Rows are points. The points of each table are mixes of a few directions, plus a little noise. Count the directions of each table, and those that both share. Where both have some left over, give the other angles between the two spaces (their principal angles), to ten degrees, smallest first.
(in the rows, 128 means zero)

First (5 x 3):
[[ 45  98 119]
 [ 95 116 125]
 [137 131 129]
 [200 154 135]
 [162 140 132]]
Second:
[[126 152 136]
 [132  88 112]
 [133  49 107]
 [127 119 136]
 [114 189 194]
 [125 168 142]
 [140 130  71]]
Directions: first 1, second 2, shared 0; angles 70

First, 5 rows:
[[125 100 116 134]
 [124  97 114 134]
 [119  64 100 141]
 [130 146 136 124]
 [142 234 176 108]]
Second, 6 rows:
[[163 129 106 105]
 [131 151  91 161]
 [ 44 122 156 102]
 [149 120 142 134]
 [ 68 131 137 124]
 [214 116 136 142]]
Directions: first 1, second 3, shared 0; angles 90

First (9 x 6):
[[119 139 117  98 113 150]
 [148 131 127 111 214 129]
 [133 119 139 155 126 111]
 [143 128 129 124 195 123]
 [135 117 138 158 131 107]
 [109 144 107  76  94 166]
 [128 121 136 152 113 115]
 [104 117 134 165   7 118]
 [134 133 124 111 160 135]]
Second:
[[117 149 129 111 112 139]
 [152  82 127 165 163 104]
 [141 105 127 148 146 116]
 [137 111 127 141 141 119]
 [103 172 130  91  94 152]
 [102 176 129  88  92 153]
 [161  67 126 176 174  96]
 [142 102 127 149 148 115]
 [ 96 185 130  81  83 158]]
Directions: first 2, second 1, shared 0; angles 30

First, 9 rows:
[[ 36  99 147  79 127 126 181 158  69]
 [202 151 112 168 129 130  85 104 176]
 [159 138 122 146 128 129 110 117 148]
 [232 160 106 185 129 131  68  94 194]
 [ 68 110 141  96 127 126 163 147  90]
 [ 47 103 145  85 127 127 175 154  77]
 [141 132 125 135 128 128 120 123 136]
 [168 140 120 149 128 129 105 116 153]
 [ 97 119 135 111 127 127 146 138 108]]
Second, 9 rows:
[[ 90 120 134  66 135 158 108 153 143]
 [ 79  77 120 116 127 104  97 138 174]
 [ 75  96 137  81 118 147  98 148 138]
 [118 133 129 142  84  54 120 105 123]
 [124 148 127  86 146 147 130 140 142]
 [126 154 108  93 150  93 130 130 185]
 [202 145 125 202 157 171 169 115  89]
 [142 122 144 145 129 186 135 133  78]
 [195 156 127 220 107  93 164  89  77]]
Directions: first 1, second 4, shared 0; angles 50

First, 10 rows:
[[128 127 129 127 129 127 127 129 127 127 127]
 [124 134 125 127 120 129 133 124 131 131 132]
 [134 120 132 130 139 126 122 134 124 122 123]
 [100 171 112 118  74 139 162 100 143 156 157]
 [145 104 138 134 158 122 109 145 120 112 112]
 [ 76 204  96 108  29 147 188  78 156 178 179]
 [ 84 193 101 112  45 143 179  85 149 170 170]
 [159  82 147 137 186 118  93 157 113  98  99]
 [147  98 139 137 165 120 106 148 117 109 108]
 [183  47 160 148 233 107  64 182  99  75  74]]
Second, 10 rows:
[[131  92 115 118  85 143 109 102 103 109  95]
 [161 145 147  91 112  80 105 123 122 137 202]
 [168  42 117 165 144 126  68 135  93 119 120]
 [ 58 189 141  82 143 123 173 142 178  99 106]
 [170  78 108 142 135 155 119 132  97 118 101]
 [158  67  72 150 116 142 112 131 112 145 178]
 [100 179 135 132 137 148 177 131 150 136 102]
 [ 62 163 150 150 125 116 134 119 161 140 112]
 [ 91 245 179 117 125 123 190 117 162 153 114]
 [183  79 117 131 153 121  98 147 102 123 153]]
Directions: first 1, second 6, shared 1

First, 11 rows:
[[176 119 138  94 115 180 160 142 128 144 151 134]
 [186 119  96 147  92 119 123 150 156 119 115 108]
 [ 77 135 176  84 169 170 152 106  91 150 159 158]
 [160 123 122 123 114 142 137 139 136 130 132 124]
 [ 76 137 134 143 149  99 110 111 118 121 118 131]
 [200 116 115 115  96 160 148 153 145 134 137 120]
 [160 125  75 186  93  67  92 144 166 100  89  95]
 [152 123 147  91 128 178 158 133 119 146 153 140]
 [170 120 141  92 118 181 160 141 125 146 153 136]
 [ 19 147 137 162 172  61  86  91 108 112 105 133]
 [ 32 145 126 171 163  54  82  96 117 108  98 127]]
Second (10 x 12):
[[146 180 159 162 151 169  97 152 126  85 126 131]
 [132 140 135 136 133 137 121 133 127 118 128 129]
 [129 132 130 130 130 131 126 130 128 125 128 128]
 [148 185 162 166 153 172  94 154 125  81 126 131]
 [148 186 163 166 153 173  93 154 125  81 126 131]
 [ 87   7  55  49  76  34 202  73 134 227 131 120]
 [108  69  92  89 102  82 164 102 131 176 129 124]
 [118 101 111 110 116 107 145 116 130 151 129 126]
 [140 162 149 150 143 154 107 143 126 100 127 130]
 [125 118 122 122 124 121 134 124 128 136 128 127]]
Directions: first 2, second 1, shared 0; angles 90

First, 9 rows:
[[155 140 192 133 102 138  93 139 163 124 145  93  73  99]
 [132  91  52  97  88 105 209 132  61 152  36 139 155 101]
 [136 112 167 115 159 111 107 104 107 121 119 146 100 111]
 [ 60 152 145 167 107 104 131  95 161 133 143 189 113 177]
 [ 98  70  62 102 124 100 138 125  74 129 102 143 150 143]
 [133 135  65 139  50 159 150 182 163 145 131  66 153 131]
 [168 179 175 143 179 171  97 140 174 112 184 100 136 125]
 [163 153 172 125 204 148 103 119 133 111 159 129 135 118]
 [106 122 118 129 141 119 123 117 120 124 135 149 136 147]]
Second (11 x 14):
[[130 131 161 163  78 138 175 120 137 125 120 153 129 140]
 [130 119 176 188  52 152 201 120 139 113 130 166 144 163]
 [127 101 107 122 152 139 105 138 117 113 161 119 154 150]
 [128 134 130 127 126 124 130 126 130 133 120 129 120 121]
 [127 107 123 136 129 140 127 133 123 114 151 129 151 151]
 [129 158 131 112 131 110 125 121 133 148  96 124  97  94]
 [130 197 132  89 142  85 117 112 141 176  54 117  55  47]
 [126 122  67  63 219 109  42 141 111 134 142  84 126 103]
 [127 107 128 140 122 141 133 132 125 114 150 133 150 153]
 [124 105  58  64 228 117  33 146 105 123 162  80 143 120]
 [131 127 192 202  29 153 221 117 146 117 121 177 138 164]]
Directions: first 5, second 2, shared 1; angles 60

First, 10 rows:
[[ 80 141 126 162 125 125 149 154 161 117 120 118 169 114 120 114 130 147]
 [ 65 145 125 172 125 124 156 162 170 114 118 114 182 109 118 111 131 152]
 [ 84 139 126 158 125 126 147 151 157 118 121 119 166 115 121 116 130 145]
 [ 75 142 126 165 125 125 152 157 165 116 119 116 175 112 120 113 130 149]
 [126 129 128 130 127 128 129 129 130 128 127 127 130 127 128 127 128 130]
 [187 112 131  86 132 131 102  97  88 141 138 141  77 146 138 144 125 105]
 [137 126 129 122 128 129 124 123 122 130 129 130 120 131 130 131 128 124]
 [193 111 131  82 132 131  99  93  84 143 139 142  71 147 139 146 126 103]
 [119 131 127 135 128 127 132 133 135 126 127 126 137 125 126 125 128 132]
 [214 105 131  67 134 132  90  81  70 148 142 147  53 154 142 152 124  94]]
Second (8 x 18):
[[147 111 126 148 107 131 131 103 147 154 147 132 140 126 144 124 127 154]
 [131  78 111 116 125 143  78 108 188 125 144 173 146 137  85 249 139 181]
 [103 155 134 121 119 124 145 154 105 141 125 107 119 127 139 103 122  90]
 [149 144 119 121 165 125 170  87 131 106 134 159 113 136 102 154 131 168]
 [157 119 132 138 157 125 116 122 115  84 102 124 125 120 129  83 134 130]
 [ 94 133 130 116 104 131 114 160 126 150 132 116 131 130 132 144 124  97]
 [122 156 132 123 143 122 152 139 100 115 116 117 114 127 131  94 125 106]
 [122 128 139 142 101 125 118 151 112 149 123  96 135 120 163  71 124  96]]
Directions: first 1, second 4, shared 0; angles 80

First (8 x 20):
[[157 117  84 135 115 103 108 116 102 110 204 147 150 108  51 216  84 138
  201 217]
 [121 118 127 107 141 146 115  96 120 102 147 113 107  94  97 120 142 147
  149 145]
 [ 91 156 173 148 116  80 143 131 118 131  88 113 140 170 205 126 116  61
  104  73]
 [141 120 105 124 124 118 112 108 108 109 177 135 134 106  76 177 108 140
  177 183]
 [168 133 110 173 103 114 151 209 154 188  99 171 170 192 166 140 105 122
   86 111]
 [158 128 112 153 113 132 145 184 151 171 103 156 150 165 153 125 120 134
   94 112]
 [ 96 126 158  95 151 167 129  96 138 111  97  97  86 101 147  57 176 142
   99  86]
 [ 95 121 157  90 154 165 123  82 131 100 110  92  84  89 131  67 173 144
  118  96]]
Second (8 x 20):
[[147  69  77 137  40 126 148  83 170 118 154 175  30 149 152 145 112 147
   67  65]
 [116 110 113 167 179  82 149 141 126  82 154 170 126 104  84 137 185 125
  139 216]
 [119 141 100  79  96 128  85  89 128 153 144 151 130 179 109 103  92 157
   96 124]
 [140 158 171  95 118 132 105 180  99 176  75  84 120 119 126  86 107  98
  130 164]
 [131 156 173 150 139 127 142 152 115 129 112  82 161  92 160 118 125 112
  140  95]
 [116 152 139 132 129 144 120  99 137 137 142 101 177 134 163 125 111 127
  128  54]
 [106  95 115 183 221 142 154 137 153  93 146 142 158 112 112 180 209  84
  194 177]
 [149 144 134  81 102 142 123 142  95 136  96 119 123 136 117 130  83 173
  129 129]]
Directions: first 3, second 6, shared 0; angles 40, 70, 90
